Rows are points. Examples show where two turns around zero, p and q, send a point. Where does a point land after both, in the order given? Backwards means that the second turn is done in reverse. Each puzzle has new turns, and all numbers are rounded.
In the rows, 128 means zero.

Turn p:
[167 123 132] -> [145 158 108]
[104 164 135] -> [ 90 128 150]
[ 91 110  55] -> [114  55  89]
[159 100 125] -> [162 139 106]
[120 143 193] -> [130 162 186]
Turn q:
[159 120 163] -> [110 150 166]
[132 146 162] -> [131 165 139]
[119 168  59] -> [191  84 104]
[102  77 128] -> [ 79 112 103]
Where do these land?
q, then p backwards: [ 80  90 188] -> [165 202 108]
p, then q: [103 140 120] -> [106 132 110]
q, then p: [154 126  91] -> [173 133 131]
p, then q backwards: [174 156 113] -> [ 83 129 161]

Turn p:
[120 111 148 115] -> [148 124 150 133]
[147 120  71 129] -> [ 88  96 113 100]
[112 102 118 135] -> [120 103 140 144]
[120 121 147 152] -> [141 127 120 156]
[152 101 122 120] -> [140  98 127 109]
[139 225 148 128] -> [122 219  93 111]
[108 116 143 117] -> [138 129 153 140]
Turn q:
[137  94 119  88] -> [107  83 122 147]
[ 91 151 120 124] -> [100 154 116 107]
[115 141 166 189] -> [163 191 134 145]
[160 123 124 101] -> [128  90 147 127]
[129 116  85 110] -> [119  94 101 109]
[136 143 154 155] -> [150 155 148 134]
Where do these land?
p, then q: [108 138 125 129] -> [127 150 129 125]
q, then p: [121 138 172 159] -> [137 168  91 132]
p, then q backwards: [120 128 164 125] -> [141 126 148 156]
q, then p: [147  89  66 123] -> [110  59 140 104]
q, then p backwards: [128 137  82 150] -> [179 135 130 124]
q, then p backwards: [103 140 172  98] -> [ 75 147 107 121]
q, then p: [168 126 115 112] -> [159  98 140 124]

Turn p:
[153 111 125 156 107 129 189 145] -> [146 132  67 113 120 122 127 171]
[ 97 112 102  88 166 180 180 164] -> [102 105 123  49 146 141  70 145]
[148 171 110  94 121 147 111  95] -> [140 160 161 106 163 143 160 109]
[155 114 134 116 172 119 117 133] -> [149 112 161 135 119 153 111 149]
[121 108 131 156 116 132 100 102] -> [121 114 113 160 124 145 147 101]
[116 131 170 108 100 101  98 128] -> [116 144 153 142  82 105 148 106]
[103 150 129 114 137 108 109  87] -> [125 109 163 133 145 108 158 103]
[139 152 162 169 112 115 118 127] -> [113 147 121 172 121 116 157 149]
[121 103  89 152 121 121 129 170] -> [140 129  91 142 133 121  76 119]
Turn q:
[107 153 154 119 115 143  89  84] -> [156 128 169 150 143 118  99  89]
[118 114 144 158 120 124  89 101] -> [152 114 138 179 142 125 129 120]
[169  95 105  99 157  91 169 147] -> [ 95 122  66 104  78 121 128 146]
[ 88 117 144  90  96 139 107 161] -> [ 79 136 161 139 154 148  92 133]
[151 160 113 144 154 106 151 131] -> [160 146  94  98 118 125 139 136]
[143 145 143 150 145 105 176 158] -> [147 137 105  93 122 120 132 182]
[166 122 106 120 126 131 124 161] -> [114 116 105 110 114 169 137 129]
[ 87 141 120 141  87 137 116  99] -> [134 161 175 158 140 123 140 113]
[143 114  98 138 189 129 146 137] -> [122 113  71 103 135 107 157 123]
[110 119 153 123  90 175 114 101] -> [122 107 195 145 134 124 128 111]
Where do these land?
p, then q: [115 124 170 132 117 101 155 110] -> [102 153 129 138 102 129 132 170]
q, then p: [155 109  91  80 132 118 102 139] -> [109 116 107 114 159 136 144  71]
p, then q: [125  99  62 118 115 142  95 117] -> [153  97 125 135 110 109 144  63]
p, then q: [134 125 117 160 139 114 125 146] -> [141 122 107 141 145 147 147 132]
p, then q: [108 157 141 130 122 114 158 132] -> [116 157 103 129 128 124 107 150]
q, then p: [144 141 165 184 125 128 144 109] -> [163 152 115 136  94 142 115 172]
p, then q: [119 114 155 137 153 132 170 125] -> [ 76 127 122 135 135 142 128 150]
q, then p: [152 102  99  85 101 146 137 159] -> [ 78 122 110  90 124 120 131  88]
p, then q backwards: [ 86 155 134 115 133 157  31 136] -> [ 77 117  99  71  76 159  81 108]
q, then p backwards: [141 153 145 140 142 130 162 107] -> [139 127 125  97 121  96 158 128]

Turn p:
[111 159 110 108 148 150 115 107 103] -> [139 156 128  91 149  92 132 122 121]
[102 134 142 128 121 135 123 132 127] -> [117 138 113 126 142 128 107 127 130]
[130  94 147 135 107 133 153 123 116] -> [136 112 155 143 129 147  95 130 133]
[139 131 136 116 109 129 125 156 143] -> [125 134 112 142 109 135 125 151 144]
[134 125 130 151 108 117 114  98 145] -> [144 111 115 139 135 142 135  95 143]
[137 123 136 141 147 137 154 102 126] -> [132 131 162 145 137 122 130 107 116]
[124 128 116 127 122 142 154 133 139] -> [123 143 140 129 104 129 115 119 128]
[149 144 112 153 150 131 126 133 127] -> [140 131 124 136 117 119 153 121  96]
[118 123 113 120 110 125 112 132 145] -> [126 130 110 112 118 144 130 125 146]
[137 127 143 124 134 122 126 153 120] -> [121 123 124 140 129 126 129 156 121]
[137 123 113 123 148 114 104 135 140] -> [121 124 120 116 127 138 163 136 125]
[119 125 139 111 131 102 129 132 106] -> [112 104 132 119 141 114 121 146 133]
Turn q:
[123 129 127 128 141 134 130 140 124] -> [125 128 134 125 131 124 127 145 121]
[130 153 140 133 124 142 117 127 133] -> [123 144 105 119 128 143 128 134 124]
[136 116 160 128 143 138 128 130 136] -> [135 152 140 130 139 136 104 135 133]
[127 136 119 136 111 120 156 114 119] -> [128 131 127 138  99 120 149 118 137]
[114 117 138 134 142 114 114 128 115] -> [117 120 130 138 129 117 101 130 119]
[129 115 127 118 139 164 123 120 123] -> [116 136 152 125 140 154 132 131 115]
[144 138 123 120  31 122 119 131 118] -> [180 102  85 133  93 165 150  87 120]
[129 117 123 136 141 117 121 139 143] -> [128 116 131 124 142 119 117 136 143]
[122 127 132 101 144 119 129 132 130] -> [133 135 138 119 142 108 125 123 113]
[145 128 117 132 145 112 123 123 124] -> [120 124 124 146 146 114 133 129 136]
[114 133 111 136 133 126 127 112 153] -> [106 122 126 107 129 122 134 119 147]
[122 125 118 135 141 128 149 141 119] -> [126 124 143 132 118 114 136 149 129]
Where do these land?
q, then p backwards: [133 120  96 153 126 152 131 118 137] -> [134 100 130 110 133 101 122 128 152]
p, then q: [141 107 112 129 121 127 134 108 148] -> [133 153 137 122 121 151 130 113 141]
p, then q: [122 123 163 132 142 114 110 135 148] -> [100 121 146 114 118 123 128 158 138]
q, then p: [144 138 111 120 131 139 137 120 101] -> [126 122 139 139 121 116 104 118 104]
p, then q backwards: [129 121 124 116 116 145 141 144 103] -> [111 119 151 133 136 131 136 154 128]
p, then q: [117 127 165 140 131 103 118 126 124] -> [100 109 151 129 135 120 112 145 138]
p, then q backwards: [140 137 102 121 110 130 123 142 111] -> [111 140 134 131 111 121 142 156 134]
q, then p: [120 130 113 119 120 146 119 112 129] -> [128 140 147 118 138 123 110 122 132]
p, then q: [121 128 107 112 140 126 133 142 104] -> [153 124 128 127 129 114 122 123 100]
p, then q: [130 140 160 130 141 120 126 137 149] -> [106 118 127 121 108 117 125 150 144]
p, then q: [109 137 155 137 129 107 137 126 153] -> [ 91 112 133 114 113 124 115 126 142]

Turn p:
[139 127 120 116 127 111 193 125 180 127 195 169] -> [181  84 143 129  57  94 122 167 123 116 122 157]
[ 92 134 124  94 130 111 122 144 109 105 101 140] -> [125 124 148 101 170 149 112 137 129  95 134 135]
[163 130 120 142 100 122 166 106 109 148 122 114] -> [117 158  93 136 102 120 136 147  90 130 118 141]
[149 129 118 140  96 124 116  80 157 145 106 124] -> [138 169 113 146 122  96 143 106 123 117  89 128]
[155 153 112 178 126 128 157 119 157 141  88 134] -> [144 142  75 171 106 145 151 122 133 101 109 138]
[121  87 127  97 175 125  89 161 106 125 111 103] -> [106  96 131  82 171 159 114 102 135 164 118 115]
[125 154 116 146 102 110 134 137 154 151 141  90] -> [156 164  96 112 105 117 138 136 151 131 143 119]
[ 97 122 147 120 167 137 101 109  96  92 139 107] -> [ 70 104 153 109 145 119 120 104 144 124 152 114]
[106  87 153 142 120 136 110 144 112 106 126 130] -> [107 125 160 130 132 152 110 129 127 135 122  83]
[185 153 124 144 105 119 117 133 139 118 136 125] -> [157 133 105 142 125 110 171 124  98 131 139 110]
[133 145 183 111 139 112 181 128 162 162 182 193] -> [155  84 160 156  93  97 147 210 151 139 112 167]
[104 120 127  98 137 183 101 146 106 111 107 105] -> [104 141 165 112 154 168 121  86 129 146 151 138]
[ 96 121  93 135 138 149  77 133  78 133 110 130] -> [106 140 124 139 182 140  77  94 129 139 152 119]
Turn q:
[155  89 140 134 145 151 148 121 152 107 127 120] -> [155 134 143 143 140 111 120 116 137 101 126  82]
[107  80 107 140 131 105 153 129 115 148 111 123] -> [151  95 127 151 139  99 163 117 118 156 132 126]
[153 136 104 159 126 102 139 118 139 110 110 179] -> [111 112  92 160 100 110  94 133 115 141 106 106]
[144 131 102 157 115 101  87 119 124 143 106 104] -> [104 104 166 118 103 129 121 128 109 171 118 121]
[109 130 137  65 100 174 149 102 153 109 158 112] -> [141 139 128 115 126 154 151  93 175  58 118 148]
[130 142 104 149 144 143 157 213 140  92 120 114] -> [128 141  92 108 120 125 139 120  64 104 181  85]
[133 141 107 150 111 175  52 126  93 136 103 129] -> [ 58 105 165 130 142 179 114 136 135 152 153 116]
[108 126 110 138 150 149 150 114 131 122 160 115] -> [134 133 125 130 160 122 123  85 113 110 124 140]
[108 140 117  62 148 118 154 109 143 156 105 115] -> [144 113 116 103 141 132 180 144 130 103  74 148]
[103 143 161 138 116  99 120 109  82 139 117 119] -> [104 145 147 139 127 104 143 152 138 157 134 175]
[146 127 142  80 132 111  31 121 132  99 113 152] -> [ 98  88 143  72 117 135  86 182 186 127 129 119]
[110 138 182 143 126 112 141 102 144 140 139 159] -> [136 175 106 142 131 109 117 132 165 152 107 144]
[160 132 137 133 128 108 155 106 109 149 151 139] -> [157 137 135 164 121 126 107 140 116 131 107 155]
[125 137 142 143 122 144 154 204 134 141 172 113] -> [169 170 106 114 127 155 133 114  93 129 185 128]
Where do these land?
q, then p: [ 92 105 154 156 104 144 118 177 144 113 115 118] -> [139 139 120  98  81  83 127 141 145 142 155 153]
q, then p backwards: [106 165  99 118 114 115 125  99 141  92  95 128] -> [136 109 144 133 160 115 154  74 127 114 119 101]
p, then q: [ 86 157  99 107 185 148 146 186 134 153 130 147] -> [162 109 105 128 158 175  74 113 169 126 126  80]
q, then p: [ 91 130  93 135 160 140 130 137 101 162 112  97] -> [ 78  95 124 130 123 142  99 153 127 138 121 167]
q, then p: [167 135 149 131 110 158  88 123 119 154 163 154] -> [144 136 156 169 137 134 151  92 156 169 143 119]
q, then p: [119 106 172 126 115 118 129  99 156 107 175 159] -> [179 126 115 139 137  86 162  97 143 111 106 118]
q, then p: [108 101 114  90 102 123 157 110 137  84 127 141] -> [149 119 131 116  93 116 120 113 104  80  98 101]
p, then q: [165 151  88 110 129  77  96 162 136 152 135 108] -> [168  76 136 123 133 143 113 151  79 103  92 133]
q, then p: [116 116 136 123 103 136 160 120 130 172 109 160] -> [144 138  89 163  91 154 124 119 129 125 119 143]
q, then p: [152 159 105 140 145  88 122 116  65 102 105  90] -> [102 119 154 126 170 146  98 196 125 122 135  86]
p, then q backwards: [157 100 146 167 129 138  92 143 139 132 132 153] -> [147  89 111 161 126 137 142 117 143 157  98 146]
p, then q: [142 160 168  95 124 133 106 112 141 142  98 110] -> [139 159  82 138 140 110 147 140 110 112  91 130]
p, then q: [167 126 140 169 148 135 163 111 120 109 173  90] -> [144 105 130 151  92 132 164  78 133 144 152 172]
p, then q: [124  80 128 126 124 137 160  97 130 118 124 139] -> [ 88 124 137 137 113 121 152 145 161 143 149 127]

Turn p:
[ 71 141 114 112 112  79 185  92 107 124 120 138 165  97] -> [187 141 155 144 119 167  97 118 160 115 156  84 130 181]
[141 144  84 170  86  96 136 102 161 149 140 118 170 197] -> [139 183 113 149 151 200 122 144  99 162 120 180 154 155]
[132 152 105  93 126  65 111 116  84  76 106 105 113 114] -> [164 161 122 116 133 127 140 118 144  62 197 133 106 121]
[185 157 137 150  96 179  78 174 128 108 131 142 117 147] -> [108 160  98  83 120  92 171 161 127 147  90 161 136  79]
[138 130 116 156 110  89 105 179 153 104 153 101  60  98] -> [ 81 162 117 136  94  80 163 162  95 119 180 133 109 148]
[ 92  79 180 139 180 188 151 128 136 112  80 131 175 149] -> [108  45 113  81 152 140  79  95 156 170 120 104 164 117]
[130 150 107  93 186 164 143 178 160 129 103 151 175 129] -> [107 106 145 144 154 123 123 144 173 124 119 106 211  84]
[ 88  68 169 101 172  87  85 176 115 175 140 140 166 127] -> [115  43  70 179 139 111 149 112 171 103 119 131 140 176]
[167 107  86 104 112 156 119 155 118  92  95 156  70 109] -> [147 135 142 107  82  76 160 114  93 117 151 133 155  70]
[113 150 129 147 162 189  90 113 166  81 178 155  68 106] -> [ 72 151 133 109  98  57  58 149 101 106  95 125 116  99]
[165 145 112  92  72 166 182  91 122 130 166  97 118 154] -> [151 153 222 102 128 155 141 132 112 141 101 174 106 125]
[114  67 188 112 169 114 154  72 160 134 112 152 134  63] -> [127  87 141 166 134  90  77  46 153 165 142  82  97 145]
[152 132 202 117 135 116 167 138  73 190 164 176 123 188] -> [188  54 126 162 148 134 139 187 150 165  87 161  71 119]
[150 102 137 185 115 148 127 102  76 100 130  84 149  86] -> [140 143 119  57 172 112 145  98  94 137 124  93 101 163]
[122 166 105 138  68  75  68 147 149 156  81  89 116 152] -> [ 99 184  73 145  90 195 187 129 131 114 156 150 119 123]
[ 71 153 100 166 105  87 115 119 128 159 183 126 144 124] -> [127 164 106 160 115 159 112 164 114 102 105 118 121 204]
[145 132 106 101 169 177 159  94 142 157  94 115 113 136] -> [115 104 178 138 146 158 113 102 104 128 116 110 139  67]
Turn q:
[ 88 136  69  90 164 151 168 171 128 171 128 144 173 128] -> [ 80 146 210 113 163 137 148 166 161 138 145 164 136 107]
[167 116 163 168 108  65 102 154 130 103 134  95 116 175] -> [116 108  58  87 123 112 113  89 115 132 152  66 141 148]
[ 79 118 160 137 110 100 166  68 174 146  96 174 188 130] -> [188 133 117  91 124 146 210 137 164 152  94 165 175 126]
[134 161 139 104 131 166 167 167  68 118 175 141 133  75] -> [114 133 168 160 129 150 157 145  94  81 184 143  65 122]
[190 144 160 116 102 147 101 157 153  74 144  59  91 135] -> [105 178  94 136  91 101  92  90  61 122 129  69 101 128]
[148  78 109 124 115 176 142 161  91  80 161 130 134  57] -> [124 136 171 148  84 143 117  86 139 111 161 149  36 136]
[158 124  85 117 104 160 174 114  86 112 174  96 132 123] -> [127 130 177 135 143 178 116  90 111 101 128 101  81  93]
[117 149  81  98 164 173 133 130  79 157  78 160 192 114] -> [114 105 211 156 159  79 165 146 166 106 120 166 129  93]
[117  94 165 125 129  80 179  88 150 170  70 144 104 137] -> [152 134 103 138 109 167 158 128 177 112 109 126 217 156]
[101 138  93  80 110 155  69 138 111 181 130 183 144 131] -> [146 130 159 174 182  91 127 182 166 177 141 136 107 117]
[105 139 129 115 131  98  74 133 128  70 132  92  82 162] -> [103 136  82 121 164 103  87 111  91 137  96 113 113 183]
[152 159  70 108 156 146 142 130 108 120 143 178 139  99] -> [151 130 189 121 149 114 104 158 136  82 146 154 100 110]
[116 120 174 149 169  65  76  84 171 172 121  87 120 151] -> [131 113  50 125 141 119 106 107 109 172 125 155 221 126]
[145 147 141 186  91 148 110 155 106  81 149  60  70 123] -> [ 81 110  69 137  93 142  94 110  79 109 110  84  65 122]
[122 106 187 164 158 125  96 107 167 134 126 137  96 196] -> [144  89  96 116  96 119 112 141  92 181 111 107 190 170]
[108 117 121 166 106  94 151  93 197 160  87 170 135 111] -> [171 140  94  90  98 148 143 162 192 137  96 152 169 111]
Where do these land?
p, then q: [119 160 164 123 124 170 105 170  90 100 163 146 121 160] -> [111 192 134 117 124  97 125 141 181 122 147 121 122 176]
p, then q: [140  96 134 182 165  80 143 101 194 142 105 168 184 167] -> [128  50 148 122 143 107  85 153 145 176 140 166 151  52]
q, then p: [ 83 137 214 109  72 132 113  83 101 107 140 101 113 157] -> [168 105 150 104 173 189 139 148  43 139 138  99 138 102]
p, then q backwards: [163 128 132 121 199 114 118 104 151 159  84 128 153 119] -> [143 131 110 108 102 110 104 107  76 177 135  73 136 136]
p, then q: [188 101 108 176 133 115 110  86 157 201 120 145 133 139] -> [117  41 138 158 127 141 120 147 153  80 109 153 147  80]
p, then q backwards: [189  92 130 137 133  85 171 142 145 183  71 174 169 122] -> [121  90 182  95  87 132  86  77 106 201 144 127 161 154]
p, then q: [128 127 123 120 153 129 157 174 122 117 187 112  90  66] -> [ 88 125  74  94 143 151 156 101 109 126 158 106 143 183]
p, then q backwards: [ 84 192  93  99 145 160 193 150 109 125 159 156  98 106] -> [179 156  91 126 141 186 171 138 140 148 106 191  90 159]
p, then q: [176  61 123 105 116 134 117  81 169 121 104 133 141 163] -> [215  85 139 155 139 134 136 141 146 125 126 167 151 106]
p, then q backwards: [111 155 103  98 103 145 126 175 141 142 155  73 137 114] -> [ 98 133 130 110 147 139 199 164 123 127  86 135 131 136]
p, then q: [179 109 114 187 128 145 127  99 173 124  73 127 162  94] -> [122 110 134 163 183 143 135 127 113 114 119 178 169  54]
p, then q backwards: [ 53 133 130  91  90 142  73 130  85  97 159 135 121 100] -> [157 119 124 168 132 108 163 139 142  54  66 156  99  98]
q, then p: [ 81 125  83 137 180 157 188 211 106 160 117 119  78 105] -> [ 80  84  95  82  44 117  81 169 171 136 103 129 156 164]
q, then p: [108 137 129 115  94 116 110  99  53  76 158  86 139 155] -> [137  83 138 116 158 141  84 104  59 100 160 111  95  93]
q, then p: [116 167 141 119  83  96  70 115 123  67 125 117  81 151] -> [133 132 108 130 151 165 144 140  71  68 183 139 143  82]
